Rows are points. Any point is a mix of the corners, with weights that add up to 1. It lies inside the corners' shape when no weight is negative. Say inside or outside, and name the corners with a negative weight.

Corners:
(1): [43 28]
(2): [-11 -65]
(3): [ 8 16]
Points:
[ -7 -27] => outside (1)
[44 41] => outside (2)
[ 16 -16] => inside
[ 5 -3] => inside
[39  9] => outside (3)
[10 14] => inside
[ -7 -29] => outside (1)
[34  6] => outside (3)
[ 24 -10] => outside (3)

Corners:
(1): [ 25 -78   8 -11]
(2): [  0  15  36 -28]
(3): [-13 -10   5  70]
(4): [28 36 18 -2]
(5): [ -8  35   0 -28]
Points:
[ 15 -31  22  -5] => outside (5)
[-17  30  16 -22] => outside (1, 4)
[19 24 18 -3] => inside
[23 28 17  0] => inside

Corners:
(1): [ 10 -43 -21  16  14 -10  48  30  14]
(2): [-20   4 -22 -50 -30 -46  13  -9 -55]
(3): [-28   1  21  36  -2 -46 -14  22 -23]
(4): [56 53 -5 14 58 60 12 -7 34]
(5): [ 56   7  62  21  19 -12   8  37  26]
(6): [-24 -27  -1 -25   5   2  38 -34 -32]
(7): [ 40  -4 -27  -2   4  19  29 -59  32]
(8): [ 25   2  35  18  35   4 -28  57  40]
(9): [  4   5  13  -1 -25   3  -4  19 -33]
(10): [-36  -3 -33 -40 -43   1  66 -37  -1]
Points:
[ 13  -5 -16  -6   8   6  18 -25   0] => outside (5, 10)
[ -5  -2  -5 -15  -8 -20  14   5 -14] => inside
[39 15  3 -2 22 26 21 -6 22] => outside (3)
[ -1 -17   9   5   2 -21  18   7   1] => outside (4, 9)
[-17  -6 -33 -24 -10   8  47 -39 -18] => outside (5, 8)
[-20 -16 -11 -17 -24 -25  32  -7 -25] => outside (4, 8)

Corners:
(1): [-18  26   0   1  15 -46 -16  -5   4  21  13  29]
(2): [ -8  10  -9  -4 -14   8 -21 -10  15  15   0  29]
(3): [-21   3  25  10  11  26  35  44  -2   6 -15 -39]
(4): [ 10  -5  -1  25  -5  36  -8  26 -35  -4 -17  14]
(5): [ -4 -11  13   6  40  25  -8  31   5  -1  20  10]
(6): [-14  -8 -13  29  12  33  28 -37 -10  18   3 -23]
(7): [ -9  38 -17   3  28 -19  -3 -32  26  20 -19  33]
(8): [ 31  -2   5   7  14   1 -15  24  13   4  16  -7]
(9): [ 15  25   1  -5 -30   3 -17  39 -33 -22  13  -8]
(10): [ 37 -11 -67   3   2  26 -16 -13   7 -14 -46 -95]
(11): [  3   3   0  22 -19 -46   6  43  39 -75 -28   2]
(12): [ -7 -19  16  -3  -7  43  47  22 -66  18   5  14]
(13): [  7  13   9 -12 -17   2 -24   4 -29 -19 -30 -18]
Points:
[ 11  -3 -14  10   9  19   4   3  -5  -4 -20 -24] => outside (1, 2, 9)
[  5  10 -23  14   7  -5 -17  -1  11 -10  -5  -2] => outside (3, 8, 12, 13)
[ -3   5  -5   8   1  22   8   3 -13   0 -12  -1] => outside (1, 8)
[ -9  10   8  -2  10  16   3 -15 -25  28  23  20] => outside (3, 4, 10, 11)
[  3   0   1  13  14   7   8   9   1   0  -7 -10] => outside (2, 9)
